Each row is a point. To make a cloud, some directions were put in groups of two or more. Within a group, all points are equally far from the middle, so they leave a hole (a ring in 2 directions, a hollow ball in 3). The other directions are filled evenly. Then the cloud was stretched, turned, moved and blurred a little. Count the holes, and give their numbers of directions, smallest first.

Cloud (14 x 2)
[[ 16  14]
 [  0  31]
 [ -5  35]
 [-58   6]
 [-56   1]
 [-60   9]
 [-60   6]
 [ 20 -15]
 [ -8  37]
 [ 11  20]
 [  0 -28]
 [-31  45]
 [ 10 -26]
 [ 20 -13]]
Holes: 1 (2)

Cloud (22 x 3)
[[ -5  20  30]
 [ -9  43 -24]
 [-44  14 -57]
 [ 14  12  43]
 [ 20  60  28]
 [ 14  -9  19]
 [ -4  -6  17]
 [ 35  -6 -32]
 [ 36   5  26]
 [-55 -40   1]
 [ 28   7   2]
 [ 47  37   8]
 [-57  -5  -6]
 [  7   1  -1]
 [ 35  31  55]
 [ 33 -27  -3]
 [ -3 -29  -3]
 [ 27  51  48]
 [ 39 -18   1]
 [  8  -7 -54]
 [-40  11 -34]
 [ -8  36 -24]]
Holes: 0

Cloud (30 x 4)
[[ 29   8 -23  48]
 [-17  45 -26   6]
 [ 17  52  12  31]
 [ 34  31  24  27]
 [-19  -3   7   0]
 [ 10  35  19  -6]
 [ 38  20  15  46]
 [ -4  54  -1  18]
 [ 15  29 -19 -23]
 [ 11  59  16  37]
 [ 22 -32   9  -1]
 [ 34  13  16  56]
 [  7  45  60  24]
 [ -2  -7  11  35]
 [-24  17  23  20]
 [  3  -5  23  46]
 [ 37  -5  28  28]
 [ -9  11 -16  51]
 [ 37  25  -2  36]
 [ 38  14  44  54]
 [ 37  27 -15  35]
 [  6  26  43 -16]
 [  9   4   8  59]
 [-27  38 -17  30]
 [ 16 -29  -3   2]
 [-16  25  13 -13]
 [ 26   2 -33  37]
 [-20  11  15 -19]
 [-21  13   8  29]
 [ 26  29  26   4]]
Holes: 1 (2)

Cloud (55 x 6)
[[ -2 -45   4   2  10  -2]
 [ 27  23  -5  33  39  -9]
 [  6  16  14  35  31 -19]
 [ 11   2  13 -29  16 -11]
 [-21  12 -20  35  -1  15]
 [-25 -30   7  -6   7  13]
 [ 47  26 -24  24 -11   5]
 [  2  19 -13  -4  52  11]
 [ 14   5 -31  48  20   9]
 [-28 -26  42 -13 -12   7]
 [ 16  26 -32 -22  17  -2]
 [ 20  15 -16  37   0 -28]
 [  8  12  10  37  -9  28]
 [ 28  -4 -29 -22 -17   7]
 [-22  19  -5  14  29  34]
 [ 52 -11 -31  16  -6   1]
 [-21   0  35 -23  16  -9]
 [ 60  -5 -16   8  19  -6]
 [  5 -14   9  48   0 -39]
 [ 37 -11  12  26  30  -5]
 [ 46 -14   4  12  34   6]
 [ -2  24  -9 -30 -14   5]
 [ 25   5  25 -11 -25   5]
 [ -3   9 -12  -6  39 -10]
 [ -3 -38   0   2  -6  19]
 [  0 -28 -27  -6 -10  21]
 [ 22  32   0  27 -22 -16]
 [  6 -46   0  16 -19 -15]
 [ -4  11   5 -17  35  -8]
 [  2  26 -13  32 -26  -9]
 [ 55  18  -8  24  29  -6]
 [ 54  18   0  22  25  -6]
 [ 19   0   9  43  33  10]
 [ 37  42   4  22  34   5]
 [ 19 -34  11  13  19  13]
 [  9   0 -11  46   6 -26]
 [ 23 -27 -18  -2 -21 -16]
 [  0   1   7  47  26   4]
 [ 12 -35  -5  18 -32 -14]
 [-14  10   8 -26 -10  29]
 [  8   0  17  44  28  -3]
 [ 30  -8  15  12  16  39]
 [  8  -9  25   4 -49  -9]
 [  6  15  -7  37 -30   1]
 [-30  22  -9  15  -7  24]
 [-10 -10 -29   1  33  11]
 [  2 -28 -12  -9  25  -6]
 [ 14 -34  18  -4  19 -16]
 [ 16 -31  -5   2 -30 -26]
 [ -1  16  30  32  17 -37]
 [ 16  25  18  32  30  23]
 [-11 -31 -13  -9 -26 -20]
 [ 28  51 -15  15  13  -3]
 [-25   1  20 -10  30   4]
 [  1  18 -20  15  51   6]]
Holes: 2 (2, 3)

Cloud (103 x 9)
[[  5  38  -8  15  39 -11  18 -12 -21]
 [  8  14  -2 -19  20  24  43  16   4]
 [-23   5   5 -11 -43 -15 -26  18   7]
 [-24  16   6   6  -2 -16 -29  39  36]
 [ -5  35  34  17  -7  10  -4  27  13]
 [ 19   6  17 -25  18  -1  -5   5  19]
 [ -6  10   0 -36  27  22  -1  -5  13]
 [  1 -12  26 -23  26  -8   2  10  -1]
 [ -3   9  44 -26  -6   9  18  10  28]
 [ -3  32 -19   9   4  11   4  -7  32]
 [ 12  15 -17  24  17  -9  -9  -1  -7]
 [-11  -8 -27  -8   2  23  -6  -3  20]
 [  2  -3   7   2 -15 -10  45   7  -6]
 [ 13  18  29  27 -16  -9  28   8  12]
 [-14   5  34  35  -7 -21   2  38  -5]
 [ 10   6  37  -1  37 -15   3   2   1]
 [ 19   8  17  -1   8   0   3 -16  -5]
 [ -1 -29  -4  28 -29   2  37  35   4]
 [  7  39  -4   0 -14   6  -7   4  16]
 [ -9 -16   7  -7 -27  -9  29  10  -7]
 [ 12   6   5  -4 -15 -19 -26  34  19]
 [  9 -10  -6  33  -4   1  26 -10  13]
 [  6  18  -6  13 -23  22 -12  36  23]
 [ -8  15  28 -15   7  25 -12  -8 -15]
 [  8  -6   6 -13  22 -10   9 -29 -23]
 [ -9  -6  -9   8   0  16  14   0   0]
 [  4  19  60  11 -24 -15  -7   1  29]
 [ 12   2  21  21  -2 -25   2   4   0]
 [ 29   8  21  23  -6 -41  11  -7  12]
 [ 10  11  -3 -18  15 -22 -16  12   7]
 [-13  -8  -4 -36  -1 -15   9 -12  29]
 [-14  19  48 -23 -21  -6  18  -1   9]
 [ 29   5  -5  -3  29 -32 -27 -15  -5]
 [-30   1  -1   3  -9  27 -17   8  -9]
 [ 14  11  21  32  33  12  23 -16  -4]
 [ -9 -16  -3  11  19 -14  10  23  18]
 [-10  -1  -2   2  12   5  50 -12   1]
 [ 20  -4 -26  22  21   6   7 -17  15]
 [-21  -4 -39 -18  -2   4 -16   2  -6]
 [  8   9 -17  28  -6   6  -2  -2  31]
 [ 22   3 -35  30   6 -18   9   9   5]
 [ -4   0  -1  14  13  16   9 -11  36]
 [  6  -7  13   3 -23  15  -2 -15  -3]
 [-15 -10  22 -15  -6  17 -12   9 -10]
 [ 14   4 -26 -11  -5  -5  -3   0  14]
 [ -2   3  -7  27  20  15  -3  36   8]
 [-19 -28   1 -28   6 -11  21 -12  10]
 [  1  18  14   2 -12 -17 -27 -24  17]
 [  8   8   1 -11   7  12  18   5   9]
 [ -6 -22 -30  26  16  -7   4  32  -8]
 [  9   4 -38  21   5  -6  18   2  25]
 [  7  18  14  19  20  -2   9 -12  -4]
 [  7  -1   2 -25  -7 -17  -7  -7  37]
 [  0   0  11   3   0 -24 -34 -10  15]
 [ -3 -14  13  22  -3 -29  23  26   5]
 [-35  -5  31 -26 -31   3  21  22  12]
 [  7  -5  22  21   9  27  20   4  21]
 [-23  -2   2 -10 -30   0  -3  30  21]
 [ -6  10  17  -6  20  10  29 -28   1]
 [ 27   9   9   4  20 -36 -12 -13  21]
 [  4  12  12  16   7 -23 -31 -17  19]
 [-14  19 -12  -3 -37  12  11   1   5]
 [ 14  -6   8 -18  13   3   3 -11 -27]
 [ -6  13  -3 -38  -4  11   5  -7  35]
 [-12  30  49 -40 -17  -3  -9   3   9]
 [-12  13 -15 -19   4  -3 -19  -9   5]
 [-10   0  -8 -10  13  -6 -14   5   5]
 [ 17  30  -5   5 -22  11  -2  -2  34]
 [ -5  31  32  42   8  14 -10  28   2]
 [  2  12 -17  24   4  -4   0  19 -12]
 [ 12   3 -12  15 -22  -4  -9 -14  42]
 [ 17  25 -15 -17   5   1   0 -17   9]
 [  8   1   8   0  19   3  28 -19   1]
 [-16   0   2   6  -1   0  24  43  -9]
 [  6 -10  30  -6   6 -20  22   5  22]
 [  5  12  -8  -2  27  -4  -6  15  -2]
 [-10  10  30   5  -1 -26   9 -15  15]
 [ 11   6 -10 -31  20  -7 -12 -22  -3]
 [ -4  17  28 -22  14  22  -4 -21  -2]
 [ -8 -11  23  -7 -25   4  20  12   6]
 [ 11   9  -6  17  42   5  20   2   8]
 [-24  20 -36   6   4  -2  -6  15  26]
 [-17  -6  -5  -5 -12 -19   0   0 -16]
 [-11  -6  -4 -22  -2 -16  -8  19 -18]
 [  6  27   6 -19 -15 -13 -32  23   7]
 [-24  10   8  21   6 -18  -9  -2   3]
 [ -8  23  10 -40  -2  -5 -12  -9  37]
 [-18  17 -13  33  -4 -20 -16  25  45]
 [  6   7  -7 -45 -18 -26  -4   3  10]
 [-34  -8  -1 -15  -6  25 -20  37   8]
 [  9  14  12 -20  -4  -6 -15 -32  34]
 [ -1 -32  -8  -6  10 -21   7  -5  -9]
 [-16  14  46  13  14 -12 -36  16   8]
 [-30   0  29   6 -13 -31   0  15   7]
 [ 15   5   9 -20  26  24   6  21   7]
 [ -1   0  -7  14 -19 -35 -35  28  14]
 [  2   6  45 -29   9   6   3  -8  -2]
 [ 10   7  -2 -36 -13  33  11   5   4]
 [ 14  12  34  -7 -22   1   5  -4   0]
 [  2 -16 -13  10  21   9  17  -1  34]
 [ 29   0  -4  -7  -5 -30  -1  15   9]
 [ 19   9   2  18  19 -10 -15  10  15]
 [-24  -4  15  -7 -17 -22 -21  24  -7]]
Holes: 0

Cloud (89 x 9)
[[-12 -13  14   7  24  -1  15   4  -5]
 [ 13 -17  25   1   7   9 -10 -19  10]
 [ 10  43  20 -10  14  15  23  18  10]
 [ -1 -31  35  -4   5   6  -9 -18  -5]
 [ -9  35  18  -5   4  19  20  -3 -14]
 [ 27  13  44  -4   8  26  22 -10  17]
 [  7  36  16  -3  16  16  21 -16  -6]
 [-27   5 -31 -17  25 -19   0  20 -16]
 [ -2   4 -31   5  15 -14 -10   6   2]
 [-27 -29 -22  12   8  10  10 -16  -3]
 [ -4   2 -44 -21  21 -37  16   1 -17]
 [  4  11 -17 -14  -1  -7  -5  31   4]
 [-23  16  20  -8  13  12   5  -6 -24]
 [  7  -2  25 -26   6   2  25 -29  -2]
 [-37  -7 -30  -3  23  -9  -5   6   5]
 [ 20  13  31  12  17  31  17  10  11]
 [-19 -19 -20 -12   4  27 -17  16  27]
 [ 10  21  12 -12   8  27  -6  -8   3]
 [  4  -6  -8 -22   7  14  12   5  24]
 [ 15  -6 -11  -4  12  34  28  -6 -19]
 [  9   1 -23 -12   6 -32 -17  -7   5]
 [ -6   9  -2   7   5 -10 -12   5  13]
 [ 18  -6 -16   6   4  15   4   9 -24]
 [ 24 -23  17  10  -2  13  22 -14  -3]
 [ -1   3  15 -25  12   9  -3  25   7]
 [-27  19  -3  -5 -17   5   8  43   3]
 [  3  11  -8 -25  21  17  16  41  10]
 [-13  10  24  24 -13  18   2   6   7]
 [-29  12 -18 -14  21  27  22  29  -6]
 [ 12  37  20 -23 -16  49  17  22 -15]
 [  3  13   3 -13  13  12  31  44 -22]
 [-16   5 -29   7  12  -4   6   3  -3]
 [  8  13 -20 -20  14  25  42  36  -5]
 [-12  17 -29 -33  33 -10  -3   1   4]
 [ 16  20 -12   5  -1  18   5  -8   4]
 [ 34   6  15   4   5  19  13  11 -18]
 [ -4 -35 -36  -4  16  -7 -10 -23  12]
 [-11  13 -16   7  18   9  14  42 -21]
 [ 11  12 -38  18   8   0   3  11   6]
 [  6   1 -23 -29  15   2   0  55 -19]
 [ -9 -16  -1 -11  18  17   5 -20   1]
 [-16 -17  21 -25   6  -1   2 -28  23]
 [ 13  24  11  10  30   5  15  -9   1]
 [ -9  -2  24   2  16  15 -11 -42   7]
 [-20  -1  -2 -11   2   9  15  11  31]
 [ -2 -10 -41 -14  39 -35  10   4   8]
 [ 10  35   5   1   0  11  32  19   2]
 [  4  11 -31 -17  21   0   9  12 -31]
 [ 10 -14  -8   1   8  10  29  26 -12]
 [  9 -25   4  -5  19 -19  15 -52   2]
 [ 39  32  36   1   2  41  14   1  -5]
 [ 11  15  44  -4   4  31  -2   8 -17]
 [  4  23  36 -24   7  28 -14   3   4]
 [  3   0   9 -10  38  18   7 -24  -8]
 [  2   4   9 -30  15  24  12  49 -24]
 [ 14   7 -11 -14  18  20  22  -3 -33]
 [-32 -30 -43 -10  21 -15 -26 -16  19]
 [-22 -24 -19 -30  26 -16  -9 -18  17]
 [ 13   1  12  10   8  32  28  33 -16]
 [-34  -6  -3 -10   6  -5  13  -9  -9]
 [  7  12  15  -6  14 -13  27  12 -20]
 [-11  -6  -1  -2   2   8  10  23  19]
 [-12   9 -30 -11  17 -24 -16  27   4]
 [-10  29  -6 -14  15  -7  12  22  -3]
 [  3   1  16   5   2  13   8  14  16]
 [ -7 -14  14  -8   8  -9 -29 -20   7]
 [  6 -29  -8   5  38 -21  13 -18   7]
 [ 14 -24 -36 -16  11 -26  -2 -17 -11]
 [  5  16  13  -2  11  25   2 -17 -10]
 [ 20   8 -17 -32  11  20  16  30 -34]
 [ 12  27  -3 -28   4   4   3  40 -21]
 [ -7 -33  -7  -6  15   5  -2 -13  24]
 [ -5  -3  16  -6  42   9  20  18 -23]
 [-27  12 -17   1  -7  -5   3  30 -12]
 [  7   4  49   2 -11  49  30   9 -11]
 [-18  -8 -60  -3  15 -16  -3  -5  18]
 [ 17  31  16   7  -5  12   9   3   1]
 [ 12  25  15  -8  15  28  27 -29   1]
 [-16  27   2  -8   2  10   0  38  -1]
 [ 42   3  17 -13  10  13  25  15 -36]
 [  5 -23 -22 -14  24  -9  26  -4 -16]
 [  0  14 -13 -23   1   1  -5  12 -14]
 [ -7 -18 -32  -8  18   3  21  -4   6]
 [  6 -27   7  11  18  -9  20 -48  15]
 [ -4  16  41 -20   3  13   6  29 -10]
 [ 13 -13 -10 -24   8   1  24  -2  -5]
 [ -4 -12  13   2  19 -21 -12 -57   7]
 [ 14  12  20  10   2 -19   8  -8 -11]
 [-13   7  26  -2  17  17   8  12  22]]
Holes: 1 (3)
